Rows are points. Any point is a mix of the corners, with weights that add up to 1. It lies inside the corners' shape when no weight is negative. Say inside or outside, and name the corners with a negative weight.

Corners:
(1): [-0.09  0.32  0.50]
(2): [-0.16 -0.38  0.99]
(3): [ 0.49  0.45 -0.76]
(4): [-0.26  0.14 -0.04]
Points:
[ 0.37  0.39 -0.58] => inside
[-0.38  0.00  0.46] => outside (3)
[ 0.09  0.24 -0.23] => inside
[-0.04  0.02  0.51] => inside
[ 0.52  0.31 -0.81] => outside (1)
[-0.10 -0.27  0.78] => inside
[ 0.13  0.57 -0.25] => outside (2)
[ 0.38  0.39 -0.55] => inside
[-0.06  0.19  0.03] => inside

Corners:
(1): [ 0.87  0.19 -0.66 -0.55 -0.11  0.69 -0.49  0.86]
(2): [ 0.05 -0.02 -0.60  0.92  0.01 -0.32  0.54 -0.32]
(3): [ 0.31 -0.48 -0.80 -0.36 -0.47  0.07 -0.15  0.77]
(4): [-0.20  0.63  0.17 -0.42  0.31  0.40 -0.13 -0.86]
(5): [ 0.05 -0.03  0.33 -0.04  0.26 -0.35  0.30  1.14]
(6): [-0.39 -0.06 -0.19  0.17  0.61  0.10 -0.57 -0.20]
(7): [ 0.12 -0.38 -0.16 -0.23  0.12  0.82 -0.03  0.17]
(8): [ 0.45 -0.36  0.65  0.13  0.00  0.41 -0.42 -0.15]
(9): [-0.15  0.71  0.55  0.72 -0.50  0.39  0.26 -0.04]
Points:
[ 0.28 -0.12  0.09  0.10 -0.53  0.96 -0.66  0.63] => outside (2, 4, 5)
[ 0.16  0.06 -0.10  0.17 -0.17  0.01 -0.08  0.18] => outside (7)
[ 0.25  0.07 -0.31  0.41 -0.14  0.30 -0.34  0.06] => outside (4, 5, 7)
[ 0.20  0.04  0.01 -0.09  0.10  0.19 -0.12  0.39] => inside
